Each row is a point. To make a cloud, some directions were put in groups of two or more. Within a group, all points are equally far from the middle, so they leave a hole (a ring in 2 directions, a hollow ball in 3). The other directions are filled evenly. Then the cloud was stretched, turned, moved and blurred a little. Count the holes, and give their numbers of directions, smallest first.

Cloud (19 x 3):
[[ 16  25 -15]
 [-12  18  16]
 [  2  -4   7]
 [-10  34 -46]
 [-21  -7 -43]
 [-14  10  18]
 [ -7  -3 -47]
 [ 21 -20  17]
 [-19  12 -53]
 [  7   5 -27]
 [  8 -40 -21]
 [  8 -33  30]
 [ 30  25 -15]
 [-21  -8 -26]
 [-34 -14   8]
 [ -7   1  16]
 [ -3   9   0]
 [ 12 -22 -29]
 [-18  13 -60]]
Holes: 0

Cloud (50 x 6):
[[ 26  12 -46  -6  17 -26]
 [-28  20  18   8 -53  15]
 [-20 -30  29  -6 -36  -8]
 [ 24 -19  43  15 -12 -14]
 [-21 -17 -36 -22 -43 -14]
 [-13 -27 -24  -9  25 -29]
 [ 20  -8 -38  26   1  24]
 [-34   5 -13  32   8  19]
 [-15   1   8  53 -11  -7]
 [ 30 -25   7 -10   4  26]
 [-32  38 -42 -18 -11   0]
 [ 36   8 -19   8 -46  20]
 [-17 -21 -35  -9 -48  11]
 [ 35 -31 -14   1  20  -6]
 [ 18 -11 -17 -30  36 -21]
 [ 41   8 -33  11  -2 -35]
 [-16  30 -10  16  -4 -55]
 [-29 -11  12 -17 -23  35]
 [-25  40  32 -23 -26 -13]
 [ 37  -7  24  -4 -41   4]
 [ 25  14  -1 -38  35 -13]
 [ 12 -22  44   5 -27 -20]
 [-22 -17  12 -16  -7  36]
 [-17  27 -10  -2 -36 -51]
 [-12 -11  19 -21 -46 -41]
 [-12 -17 -35  26   2  22]
 [-13  -3   5 -14 -53 -43]
 [ 18  17  19 -27 -37 -46]
 [-25  29   5  26 -50  10]
 [ 19 -16 -36 -32 -38   1]
 [-40  36 -21  10  13 -17]
 [-12  35  24 -28 -31 -38]
 [-22 -14  -7  -3 -58 -26]
 [-30   5 -36   0 -10 -41]
 [  3  26 -26 -12  44   1]
 [-16  42  13  39   8 -11]
 [-28 -18  -7  -6 -54  13]
 [ 13  13 -38 -13  36 -20]
 [-24  35  19  31  17 -11]
 [ 10 -28 -29 -11  27 -20]
 [ 11  22   6  17  14 -60]
 [ 37   7 -17  36 -32  -5]
 [ 19  53  25 -19 -25   5]
 [-32   7 -21 -29 -38 -32]
 [-38  33 -33 -21 -20 -17]
 [ -3  38  10 -19 -39 -43]
 [  8  -6  36 -22 -20 -51]
 [  8  29 -41  12 -13  41]
 [ 12 -11 -34 -12 -43  29]
 [ 32  30 -16 -40 -24 -20]]
Holes: 3 (2, 2, 2)

Cloud (88 x 8):
[[ 20  24 -37 -22  -5   8 -19  17]
 [  7  29 -20  -4 -39  27 -40 -29]
 [ -8  -4 -12  21   9  46  30 -18]
 [ 28 -13  19  19  32  30  28  21]
 [ -3  -5   0  12 -53   3  -8   5]
 [-19 -11 -11 -18  19 -22  23 -29]
 [ 26 -26 -20   1   3  -7  34 -28]
 [ 32   7  33   4  39  28  18 -23]
 [ 20   5   7   0  36  45   7  16]
 [-36  17  12   5  16  22  33 -15]
 [ -4   2  11 -42 -17  12 -16 -39]
 [  5 -12   0 -13  42   8  37 -37]
 [-29  14   8  14 -39   6  -8 -17]
 [ -4  20   5 -28 -30 -16  -2   3]
 [ 38  21 -15 -11  10  41  19  -7]
 [  3 -48  10   6 -19   2 -18 -18]
 [ 23  50  -3   3  11  27  -5 -43]
 [ 37  35   1   2  12   7 -53 -25]
 [  7  -8   7 -26  46   7 -14 -35]
 [-30  14   4  17 -12  13  36 -26]
 [  2  33 -14  16  16  29 -40 -37]
 [  7  45  -1  10  51  -2  22  -7]
 [ -9  13  27  19  33 -22  36  14]
 [ 23 -27   5 -16 -35  -7 -10   5]
 [  6   4  29  28  40  23  43 -24]
 [-16  29 -21  25  29  14   9 -35]
 [  4   2 -25 -30  -4   6  40   5]
 [ 16  10 -29   6  39  20  43 -14]
 [-11   8 -14 -14 -20  15  -7 -57]
 [ -3  10 -13 -37   2  45  -6 -17]
 [ 10   2  18  30  15 -22  44 -31]
 [ 42   7 -16   4  46  -3  14   7]
 [-25 -12  26   7   5  43   9   0]
 [-14   6 -27 -11   0  -9 -51 -26]
 [-11 -48  21  -4 -12  -8  -6 -15]
 [ 29   4  17 -17 -20  31 -46 -16]
 [-18  -9 -10 -16  10  -5 -43 -36]
 [-12  35  26  19  27  16  -3   4]
 [ -9  35 -12 -16 -18  34 -42 -23]
 [ 18   8  30   2  13  22  41  29]
 [ 29 -12  18 -18  35  32  25  11]
 [-12 -10  16  13   1 -26   6 -46]
 [-14  17   5   9 -28  -2   3  24]
 [  1  28 -19  30   3  25 -30 -35]
 [-12 -11  22   3   8  47  33   6]
 [-22 -26  29  33  25  16  23 -22]
 [ 36  16 -38  -8   4  19 -44 -22]
 [ -8  10 -14  28  30  17 -31  -6]
 [  3 -35  17  29  11  34  37 -13]
 [ -3 -11 -18   4 -11 -32  10  16]
 [ -9  17  44   2  20  16  39   4]
 [ -5  14   8   7 -24  -2 -12  28]
 [ -9 -31   7 -18  20 -23  37   9]
 [ -3 -18  -1  25  11   1  55  34]
 [ 18  18  33  -1  19 -21  44  -7]
 [ 12  24 -16   9  41 -17 -21 -36]
 [ 21  -2 -26 -24  39 -17   0  -2]
 [ 10   5  -9  12   1  34  51 -20]
 [ 19  25  -2  -5  45 -26 -14  -5]
 [  2  13   1 -11   9   6  49 -38]
 [-43 -18  17   9 -14  21  16  -7]
 [ 27  41 -19  13 -16  -3   0 -38]
 [ 46 -16   2  -4  31  -2  -8   4]
 [-11  17 -13   5  47   5 -17 -41]
 [ -8  24   9 -31  11   7   7 -45]
 [  3  25   9  36 -10   7  29  15]
 [ 23 -33 -18 -13 -32   9  -2 -23]
 [ 60  10  -4 -21   7   4  -3  -7]
 [-13  35 -10   2 -27 -20 -15 -20]
 [ -7  -4  -7  45  -5 -11  44 -14]
 [ -4 -11  37  -9  27 -10  53   1]
 [ 22  25  25  13  33 -28  23  -7]
 [-20   1  15  43   1 -18  10 -25]
 [  0  24 -13  -4   6 -24  43   4]
 [ 40  29 -17 -39   1  13 -36 -30]
 [  1 -34  21 -12  28  28  42  12]
 [ 17 -12  33  12 -29 -13  -3 -24]
 [ 38  -6 -10  31  23   3  31  14]
 [  6  11 -30   0  16  10 -49 -43]
 [ 59   5  13   4   7   2  -7 -16]
 [ 15 -24   2   8  58   3  10 -20]
 [-22 -33  16  10  16  36  -7  -7]
 [ 51  16   8  15  15  11  36 -11]
 [ 13  12 -32 -17  19  18 -37 -47]
 [ 11 -27  21 -23 -13   1  -7  23]
 [ 12  53  -8 -28   4  28 -14 -26]
 [-42 -16  14  17  24  -1   1  -3]
 [ 25  16 -11 -18  -2 -37 -11 -10]]
Holes: 1 (8)

Cloud (101 x 9):
[[  8  11 -54 -28   4  10 -31  19  14]
 [ 11   0 -30  -3 -15 -14 -23 -21  -3]
 [-12 -14  37 -26 -13 -25   2   3   7]
 [  5  41 -27 -39  -9  -1 -23  18   0]
 [ 23  -3 -25 -39   2   0 -12   2  27]
 [-18  21  19  -9  13  17   1 -10  -5]
 [ 24  21 -47 -16  -3  18 -18  -8  -3]
 [ -6  30 -35 -49  -2 -15  19 -12  24]
 [ -4 -21  -7 -21  17  20  24   7  55]
 [-23   1  60   7  18   8  -3  27  27]
 [-21   1  46  -7   5  -4  -5  15 -10]
 [ 14  14 -43 -12  12  20   4   8  56]
 [-26  -1  -1  -4  -6  40 -21  -8  29]
 [  9 -19 -13 -30 -10  22 -30  27  18]
 [-15  11   4 -44  20 -20  35  27  27]
 [  9  24  -3  -4  -4   2 -46   9  29]
 [ -9 -16  -8  16  10   6 -49  17   8]
 [ 18   9 -21   4   3 -23  20  -1   4]
 [ 16  15  33  16  10  16 -14  34  20]
 [ -9  24 -34 -38  13   4 -14  35  32]
 [ -9 -10   6 -11 -17  -1 -45 -14  18]
 [ 10 -30  13  14 -14 -19   5  22  30]
 [-20 -18  39  -8  -9 -16   8  31  38]
 [ -7  43 -12  12 -23 -12 -19 -11  -1]
 [ -4 -11 -18  -2  26  33  22  30  21]
 [ 12   4 -21  -6 -23 -15  24   7  13]
 [-27  43   4  -8  21   2  -9  21  -3]
 [  6  43 -16  10 -15   9 -19 -23   8]
 [-11   1   3 -22 -29  -3 -32   4  37]
 [-23  25   7  -3 -25 -10 -21 -16 -23]
 [  0   8 -35 -53   3   1 -16   4  27]
 [  9  -7 -31  -3  -7  21 -39 -13  -2]
 [ -4  10   2  18  22  -6 -16 -10  52]
 [ 17 -23  -4   6  21  -2 -14  45  20]
 [ -6 -34   4  14  20  12  13  30  47]
 [-23  -7  38 -23   3  -9 -15  -3  37]
 [-10  25 -34 -19   1   7   7 -18  45]
 [ -3   1 -30  12  41 -22 -10  19  35]
 [  6  36  10 -34 -24  13  13   2  24]
 [  3  18  36  10  -4  25 -34  -4  16]
 [  6  -2   4  18 -26   4 -32  30 -19]
 [-11  28  -5 -17  29  22 -20  18  36]
 [  5  23   7  15   9  -6 -33   8 -18]
 [-15  38 -25 -43  -9  -4 -27   2  14]
 [ -5 -14  14   1   1  37  25  19  18]
 [ 11  15   5   0   6 -15 -19 -23  12]
 [ -4  16 -33  -3 -41  20  -6  -9  -3]
 [  1 -17  17 -25 -27  18 -17  38   2]
 [-18  -8  15  32 -13  16 -38  -9  -8]
 [ -1   4  20 -54 -22   8  16  24  28]
 [-16  46  26   4  -6   2   0 -11  -1]
 [ -6 -19 -32 -11  35   3  16   1  28]
 [-45  -9  30  -2   0  14  -3  -7  19]
 [  6 -23  41  -9  -4 -23   5  14  29]
 [  4  18  -5   2  -1  18  19 -16  41]
 [-37   7  22  -5  31  -5   9   8   4]
 [ -8   7 -33 -18  -3  46   9  -1   5]
 [  5  -9  -3  -2 -47  -2   1  18   7]
 [ -9 -23 -14 -25  -1 -13  19   9   4]
 [  7  29 -43   1 -27  23  -5   6  11]
 [  7 -29  15 -22 -12  14  15   4  45]
 [-25  25  33  -2  -5 -16 -28  12  25]
 [-31  -5  18 -26 -27 -28  -3  11  16]
 [  8 -17  -6  19  27 -12 -19  -1  50]
 [ 12   9  12  40 -26   9 -46   0   3]
 [ 19  -3 -52 -24  28  14   5  28  37]
 [ 17 -11 -31   5  27  -9 -32   9  26]
 [ 24  16  13   5   6  15 -29  25   2]
 [  8 -25 -17  -2  29   8 -20  31  17]
 [-19  26   4  24   8  27  -7 -16  17]
 [ 18 -12 -41 -30  10  15  10  -5  27]
 [ 13   8 -18  -4 -38  -4  -4 -19 -10]
 [  6  10  30 -20  -9  23   8  34   8]
 [-16 -15   5   1  -1 -35 -12  -1   2]
 [-29   9 -22  -7  13  -4 -10 -24   9]
 [  9 -29 -13 -33 -25  20  -2  10   9]
 [  3  38 -36  20  15   7 -32  -7   3]
 [  0 -19  17  26  11  -9  -1  45  11]
 [-10   7 -56 -14  17  -9  -6 -12  20]
 [-18 -11  -5 -21 -19  21   4  27  43]
 [ 25 -13 -42 -14  -4  28  11  26  21]
 [ 24  -1 -31   8 -35   5  -9   8 -10]
 [ -5  27  -5 -21  40  -1  16  20  10]
 [ -5   0  53 -21 -21 -15 -15  10  17]
 [-16 -12   1  33  41  -9  -9   4  23]
 [ 17 -10  17  32 -15  35  -2   8  11]
 [ -8 -10 -17 -29 -27  27 -25  -4  -9]
 [-13  24 -12  26   8  -6  10  -7  -8]
 [-20 -21  25  -5  -1   9  -3  11 -13]
 [ -3   1 -22 -22 -41   7 -37 -13   9]
 [-11 -17 -12  21   3   5 -36  -6  -7]
 [-16  37  19 -13  11 -26  17  -3  31]
 [ 28  12  -1   9  10  -4 -35  -3  11]
 [-12  14  -7  38 -13  -9 -18  -8 -11]
 [-29   4 -31   7   3  -8 -25   3   6]
 [ -9   6 -24 -16 -27   3 -17 -31  -1]
 [  0  -4  -2 -25  26  15 -14  -3  28]
 [ 13 -15 -20  26  12 -31 -12  13  21]
 [ 12  -6 -36 -23 -28  12  20   6   8]
 [ -2  -4 -25 -34  12  41  11   0  30]
 [ 13   2 -18  -7 -10 -22 -30   2  37]]
Holes: 1 (9)

Cloud (103 x 9):
[[  6 -22  -6  -9   1   2  14  10  -7]
 [ -5 -12  10   0 -23 -25 -16  15   8]
 [ 23  34  15  24  -6 -11 -28 -41 -28]
 [ 28  20 -19  17   3  26  -9 -32  -8]
 [ -9  -9 -18  -1 -17  -8   0   7 -21]
 [ -6 -12 -33  -5  -3  21  14 -33  20]
 [ 50  10   6  -2   8 -16  -9   1   0]
 [-14  21 -23  15 -27 -22   8   3   7]
 [ -4   1 -42   6   4  11   9 -34  26]
 [ 14   9 -36  25  -5  16  12 -10  -6]
 [ -4 -32  28  16   8   1   9   5  -1]
 [ 16 -10  35  13  20  15  15 -21  -7]
 [  3 -17 -16  14  11   8  25  -1   4]
 [ 33  -5  28  -8  26  22   8  -1   7]
 [ 16  19  13 -19  -7  -5 -18 -21  10]
 [ -7   2  14  -1   8  11  19 -16  25]
 [-16 -17  16  24 -15 -16  -9 -25  -9]
 [ -9  17 -55  -4   2  28 -14 -46   0]
 [ -3  12  -9  -3   1 -22 -25 -30 -35]
 [  4  14 -23   1 -34  14   3 -14 -20]
 [-30 -17 -17 -10  17  -1  11  -6  -4]
 [  1  -8 -13 -20 -15   8   3 -14  28]
 [ -6  20  -8  -7 -20   6  22 -17 -20]
 [  5  -2  15   1  -3  25   9  -1 -14]
 [ 15   9  -4   3  10  12   9  39   2]
 [ -1  36  -7   3 -26 -24 -20  -3 -27]
 [-44   4  -2 -19  -9   9  14   1   5]
 [-35  16 -30 -27 -21  -1   3   9   7]
 [ -4  25 -26  -1  -6 -14  -6 -57  -6]
 [-37   1 -23   0   1  14  39  -1  19]
 [ 25  18  13  24  -5  -5  18   6   3]
 [  3 -34  10  -5  19   7  14  14  27]
 [  4  21 -26  11  -9  38  -6  -6  18]
 [-12   3  25  22 -12 -34 -10 -21 -20]
 [ 21  48  -6  -4   1  -5  -6 -43  -5]
 [-19  44 -19   6   5  -5   4 -42 -17]
 [-24  23 -15  -4 -34 -14  15  12 -17]
 [  4  21 -36   4  18  10   3 -37 -20]
 [ -8 -15 -37   7   6   0  -4   1   9]
 [ -1  14 -32  -9   6 -20 -22 -32   2]
 [-10  36  -6  -3  -6  33   0   4 -10]
 [-41  14 -20   6 -15 -15 -23 -20  11]
 [ 14  45 -33 -14  12  30  12  10  -3]
 [ -9 -25  -4 -18  25  20  12 -16  27]
 [-46  26 -59  -4  -7  28 -10 -33 -11]
 [-37  11 -37   6 -19   6  17 -34 -13]
 [ 12  11 -19  10   2   0 -22 -60 -19]
 [ 10  -5   0   1 -14  -3  -1   3 -27]
 [-15   1  22 -10  -8  -2   6  -7  20]
 [  5  22  26  26  10  -5   9 -29 -14]
 [ -3  -9  28  15 -17 -33 -15   4 -14]
 [ -7 -29  -9  15   7   0   4   8  21]
 [ 10  10  -8  -6   8 -12 -16 -21 -36]
 [ -8   7 -43 -14  17  29  -1 -34  24]
 [ 25   7 -22 -14 -21  14   1  -5  16]
 [-38  36 -52   3 -14  14 -22 -36 -21]
 [-31 -25   2  -8  18  17   0 -18   0]
 [ 18  23 -26  -7  10  -3  17  -9 -12]
 [ -7  12  29  16   3 -22  11  -9 -28]
 [ 22 -23   8  -7   5  -1  12  22  22]
 [-40   4   0  -5  -1  13  -9 -45  -9]
 [ 23  -7 -11  -2  -1  28  22   2  21]
 [-43  24 -14   5  -2 -10  -9 -28   6]
 [ -9  25  -7 -18  22  11 -11 -20 -25]
 [-17   3 -41   1   7  27   2  16  31]
 [-12  32  -8   3  25  18 -10 -13  -9]
 [ 21  -4  17 -25  11   5   7 -29 -10]
 [ 27  26   7 -12  27   7  -8   1   6]
 [ -9  20  19  16  -7 -36  -9 -20 -25]
 [-26  -9 -16  10  12  28   7 -29   3]
 [-10  -1 -40 -19   5  -4 -10  -8   3]
 [-24   5   9  19  18  -7   7 -12   8]
 [  9   0  15  -6  16  23   8  19  11]
 [  1 -14  -1   2  37 -11   5 -11  16]
 [ 30 -33  20  11  12  -7   6 -17   3]
 [  3  53 -18  -9 -17   0 -11 -42 -24]
 [ 15  18  -5 -14 -19  -4 -34 -22  -2]
 [ -8   4  28  -3   2  -4 -13  10   9]
 [ -4 -25  -5  22   4   8  11  -7   8]
 [-22 -12  14  -2 -29 -11 -14   5  -7]
 [-21 -21   0 -15 -28 -11  -3 -16   6]
 [ 40  15   3 -17  13  -1  -5 -46  -7]
 [-46   1 -15 -11  17  -5   7 -35   3]
 [-28 -24 -30 -18 -14  12  18 -10  19]
 [-22  29 -14   2   8 -15  -3 -48  -1]
 [  8 -37   5  11   7 -12   1 -26   5]
 [ 32 -10   3  -6   0 -11   5 -23  -9]
 [-24  54 -32   7  -3   6  -5 -16 -30]
 [  3  -3 -16   8  19   5 -35 -45   2]
 [-48  -7  -6  -5  -8  -3  -6  -1 -14]
 [-30  17   9  -2  13   3 -10 -28  11]
 [-30   2  -9  22   2   8  22   8  -3]
 [ -2 -18 -16  14  -8   9  22  32  25]
 [-35 -25  17  14  -6 -12 -10 -28  -8]
 [ 20   8   4   0 -20 -31  -6 -21 -10]
 [ -2   6 -20 -12  16  -2 -14 -16 -25]
 [ -5  -9  42   6  -4 -15   9   9  10]
 [ -2 -13   7  19   2  -8  -2  16 -15]
 [-13  42 -44   2 -22  15 -28 -46 -21]
 [ 14  -4   3 -15   1  11 -19 -13 -18]
 [ -5  -3  -3   8  28  24  18 -34   9]
 [ -5  38 -22  19  15   9  16  -3 -14]
 [ 27  27   0  26  20   9 -20 -33 -16]]
Holes: 2 (4, 4)

Cloud:
[[-17  11  35  -1   6  26  -5   9 -29]
 [ 12 -12  43  -2  16  19 -23   8  -3]
 [ 25  -2  19  39   4  -5 -31 -21 -13]
 [  5  -1   2 -37   1 -37  -3  22  17]
 [ -2  22   6   9   7 -27  42  14  16]
 [ 15  -3  -2   4   9 -14  -5 -37   4]
 [ -1 -29  15  18  12  25 -11  10 -27]
 [-10  13  21 -14 -19 -27  -5  21 -44]
 [  9  -3  27  -1   9 -14   0   3  -3]
 [ 18 -19  -1  38  -1  20 -16 -25  21]
 [ 18  15 -26   3 -36  -9 -54 -21  22]
 [-18  11 -14 -27 -12 -14   5  28   7]
 [ -5  -2   8 -28   0  46  -8 -15 -10]
 [-17 -17  -7  53  -3   2  -9   9  -5]
 [ 11 -29  -5  13   2 -34 -30  12  18]
 [-23 -10  25   0  -7  17  13  27  -6]
 [  7  -9 -16   6 -14 -12  -9  12 -38]
 [-13  29   1  -6  31 -11 -19 -14 -32]
 [-14  31 -13  17 -22   1  14   4   2]
 [ -8  -6 -16 -44  -7 -37   3  14  13]
 [ 15   8  20  17  35 -22 -23 -21 -14]
 [ 12  15 -13  -1   8 -14 -13   9 -19]
 [ 11 -24 -24  -2  10   3  18 -10 -27]
 [  1  34  21   7 -17 -16 -12 -17  26]
 [  5   2 -11  27  -1  26   5   1  39]
 [ 23 -15 -19 -22  -9 -22 -36  17  11]
 [ -2  -7 -24 -26  -8  -7   5 -33  -5]
 [ -1 -43   1   9  24  20  -9 -21 -32]
 [-27   2   0   7  16 -14   2  -3 -29]
 [ 30 -40  -9  21   6   0   8  13  23]
 [ 22 -18  -3   0  18  28 -25  -6  22]
 [  5  10   5   4  -2  -2  19  18  13]
 [ -7  22 -43  -5 -11   7   2  15   5]
 [  4  -6 -35 -21   5  10 -10   3  12]
 [  9   3 -37 -16   3  18 -14   0  12]
 [-16   6  -9 -33 -12  -8  -4  23 -22]
 [  0 -16   3   1  10 -12  26  12  11]
 [ 10  -5  17  17   9   7  15 -10  43]
 [  1  32  14  23  12  22 -11 -34 -21]
 [ 16  -6  17 -13  -4   2 -29  -1 -15]
 [ 14 -28 -43  -6  -5  18  -2 -28   6]
 [ -8  32  20  11 -14 -14 -27  23   7]
 [ -8   1  -6 -17  -6   2 -26  23 -11]
 [  8 -10  -6 -32 -14 -29   0  32   8]
 [ -6   0  -3 -40  10  -7   9  20  -9]
 [  0  16 -48   3  -2  27   7 -21   0]
 [  4  -6   4  12  28  13  13 -10  18]
 [  6  -4   6 -12  21  -4 -33  14  -6]
 [ 14 -38 -26  16 -18   3 -25 -13   0]
 [ -2  -8 -16 -14  43  19   5 -32   4]
 [ 11  -5 -33  21 -23 -14  -4  -7   6]
 [-13  -8  21 -18  -7  -6 -28  16  14]
 [ 21  35 -20  10 -13  20 -14 -11  23]
 [ -3 -38 -11  37   2  17  -8  -3   0]
 [ -4  -3  24   8   1  35 -21  -7  16]
 [-16  11   0  24  -3  -7  -4  14 -16]
 [ 20   0  -5  21  -6 -32 -47 -16   0]
 [ 24  -6   0  16  -3  -9 -40 -37  -9]
 [  3   3  17 -17   5  -1  -9   8  17]
 [ -3 -19 -27  24  19  -1 -32 -27   8]
 [ -2   7 -45 -20 -32 -13 -39  -5  12]
 [ -4  -8 -21 -20  25 -29  11  -4 -25]
 [ -7 -16   3 -21 -19 -14  -2  12  17]
 [  3 -34 -24  37 -15 -28 -10   1  -3]
 [-11  -8   0 -17  23  18  17   8 -19]
 [ -8   1 -13 -41 -23  -1  -1   5  33]
 [ 14 -13 -36 -13 -13  17 -35 -17  40]
 [  6  -5  -4  20  22 -10 -12  -9  -4]
 [ 17   9 -20  12  41   4  -2 -11   7]
 [  0 -16 -41  13 -42 -11 -18   2 -17]
 [ -7 -19  -5 -33 -13 -18 -32   0 -32]
 [-18  10 -10  -5 -15  30 -29 -12  13]
 [ 30  -2 -15  23  26 -15   7  -2  -4]
 [ -4   1 -32   1 -33  -3 -37 -23   1]
 [  5 -34 -24 -15   7 -31 -33   5 -27]
 [ -8 -21  -9  13  21  31 -35 -13  -2]
 [ -6 -32 -26 -11   7  19 -13  24  13]
 [ -2   3 -41 -18  28  -3  -4 -22 -24]
 [  9 -27 -23  -8  -3  12 -50 -20 -16]
 [ 22 -32 -20  -2  18 -11  -6   5  13]
 [ 14  13   2   4 -10 -26 -23 -37   9]
 [ -5  16  -7  -6 -13 -60  -5  10   1]
 [  6 -10  10  -5   0 -29 -26  -7 -40]
 [ 22  20 -36  35 -19   9 -13 -27  26]
 [ 16   2   1 -13  35  -6   4 -31  28]
 [  0  18   2   9   0  11 -53  -3  26]
 [ 28 -19  -8   2  24  -8   0  -6  41]
 [ 26  -7   6 -11  27   0 -12 -29  15]]
Holes: 0
